Each row is a point. The ring and each string are closed loops that go straight from each point to the next, and from the last back to the first. Before rounding, they use only three directions, however many columns there are. Count how often each string passes through the ring. Passing back the other way cancels.

Ring (10 x 3):
0.18  0.57  0.18
0.04  0.41  -0.02
-0.11  0.23  -0.13
-0.36  -0.07  -0.22
-0.47  -0.33  -0.23
-0.40  -0.39  -0.18
-0.17  -0.27  -0.02
0.01  0.02  0.16
0.09  0.27  0.25
0.18  0.54  0.26
String (28 x 3):
-1.00  -0.44  -0.31
-0.22  -0.49  -0.36
0.01  -0.10  -0.13
-0.38  -0.16  -0.07
-0.55  -0.21  -0.02
-0.49  -0.24  0.00
-0.59  -0.41  0.06
-0.06  -0.39  0.00
0.31  -0.24  -0.07
0.23  -0.12  0.08
0.39  -0.06  -0.05
0.23  0.07  0.04
0.30  0.13  0.06
-0.06  0.32  0.21
-0.09  0.65  0.42
0.19  0.75  0.39
0.51  0.48  0.12
0.21  0.26  0.03
-0.05  0.41  0.12
-0.11  0.70  0.19
-0.03  0.76  0.10
-0.24  0.52  0.04
-0.30  0.41  -0.04
-0.43  0.33  -0.17
0.06  -0.02  -0.26
0.05  -0.01  -0.12
-0.31  0.00  -0.10
-0.94  -0.13  -0.15
Times through: 4

Ring (9 x 8):
-0.10  0.35  -0.02  0.01  0.11  0.00  -0.01  -0.22
0.11  0.41  -0.13  0.10  0.12  -0.32  -0.04  -0.18
0.36  0.32  -0.18  0.14  0.10  -0.57  -0.09  -0.08
0.50  0.04  -0.05  0.08  0.02  -0.58  -0.13  0.11
0.35  -0.29  0.28  -0.13  -0.06  -0.22  -0.11  0.31
0.06  -0.45  0.54  -0.30  -0.09  0.23  -0.06  0.35
-0.21  -0.43  0.59  -0.36  -0.09  0.60  -0.03  0.22
-0.31  -0.29  0.49  -0.31  -0.06  0.70  -0.02  0.06
-0.32  0.01  0.26  -0.18  0.01  0.54  -0.02  -0.13
String, 25 rows:
-0.48  -0.60  1.17  -0.66  -0.10  0.72  0.15  0.62
-0.18  -0.22  0.54  -0.30  -0.03  0.34  0.02  0.22
0.15  -0.27  0.07  -0.06  -0.08  0.31  -0.19  -0.07
-0.15  -0.37  0.32  -0.23  -0.10  0.70  -0.12  -0.03
-0.75  -0.24  0.80  -0.50  -0.03  1.06  0.12  0.10
-0.42  -0.05  0.48  -0.29  0.01  0.58  0.05  0.02
-0.10  -0.03  0.19  -0.12  0.00  0.29  -0.06  -0.06
0.10  -0.06  -0.11  0.03  -0.03  0.29  -0.19  -0.25
0.01  0.02  0.10  -0.06  0.01  0.12  -0.08  -0.08
-0.22  0.30  0.17  -0.09  0.11  0.09  0.05  -0.12
-0.26  0.47  0.19  -0.09  0.16  -0.09  0.12  -0.08
0.02  0.14  0.12  -0.05  0.06  -0.06  -0.03  -0.02
0.25  0.10  -0.16  0.09  0.02  -0.12  -0.16  -0.17
0.36  0.48  -0.34  0.23  0.13  -0.61  -0.10  -0.23
0.26  0.54  -0.08  0.11  0.18  -0.78  0.03  0.00
0.28  0.42  0.04  0.05  0.15  -0.77  0.04  0.12
0.44  0.37  0.02  0.08  0.14  -0.95  0.01  0.20
0.19  0.03  0.17  -0.06  0.03  -0.25  -0.05  0.12
0.28  -0.10  0.01  0.00  -0.03  -0.08  -0.16  -0.01
0.63  -0.25  -0.14  0.10  -0.08  -0.33  -0.27  0.06
0.42  -0.31  0.46  -0.19  -0.04  -0.48  -0.04  0.55
0.11  -0.28  0.64  -0.31  -0.02  -0.18  0.04  0.53
0.15  -0.16  0.20  -0.11  -0.03  0.05  -0.10  0.10
0.25  -0.38  0.19  -0.11  -0.10  0.17  -0.18  0.11
-0.14  -0.62  0.84  -0.48  -0.13  0.49  0.01  0.51
Times through: 4
String, 28 rows:
-0.28  0.43  -0.03  0.00  0.12  0.22  0.01  -0.35
-0.36  0.26  0.09  -0.08  0.07  0.46  0.00  -0.31
-0.62  0.15  0.45  -0.29  0.07  0.69  0.11  -0.13
-0.44  -0.05  0.50  -0.31  0.02  0.58  0.06  0.03
-0.13  -0.11  0.34  -0.20  -0.01  0.31  -0.02  0.06
-0.02  -0.31  0.23  -0.16  -0.09  0.48  -0.14  -0.01
-0.20  -0.55  0.57  -0.36  -0.14  0.77  -0.08  0.18
-0.54  -0.63  1.20  -0.69  -0.11  0.83  0.15  0.61
-0.28  -0.47  0.88  -0.49  -0.08  0.49  0.08  0.48
-0.07  -0.20  0.48  -0.26  -0.02  0.19  0.00  0.24
0.22  -0.35  0.13  -0.09  -0.10  0.23  -0.19  0.04
0.03  -0.62  0.55  -0.33  -0.15  0.48  -0.11  0.32
-0.03  -0.61  0.59  -0.35  -0.15  0.55  -0.10  0.31
0.07  -0.38  0.28  -0.18  -0.10  0.38  -0.14  0.09
0.01  -0.12  0.26  -0.15  -0.02  0.16  -0.06  0.08
-0.50  -0.32  0.79  -0.47  -0.04  0.75  0.09  0.26
-0.73  -0.30  0.82  -0.52  -0.04  1.08  0.11  0.13
-0.74  -0.10  0.61  -0.41  0.00  1.05  0.09  -0.07
-0.55  0.13  0.45  -0.28  0.07  0.58  0.11  -0.08
-0.26  0.16  0.31  -0.17  0.07  0.21  0.06  -0.02
0.13  -0.03  0.02  -0.02  -0.01  0.08  -0.13  -0.09
0.14  0.19  -0.24  0.12  0.04  0.04  -0.16  -0.33
-0.07  0.55  -0.14  0.09  0.16  -0.17  0.00  -0.31
-0.21  0.70  0.04  0.01  0.22  -0.32  0.13  -0.17
-0.09  0.40  0.11  -0.04  0.13  -0.19  0.06  -0.07
0.09  0.04  0.09  -0.05  0.02  0.00  -0.08  -0.03
-0.07  0.21  0.17  -0.08  0.08  -0.05  0.02  -0.02
-0.38  0.62  0.17  -0.08  0.20  -0.05  0.16  -0.17
Times through: 2
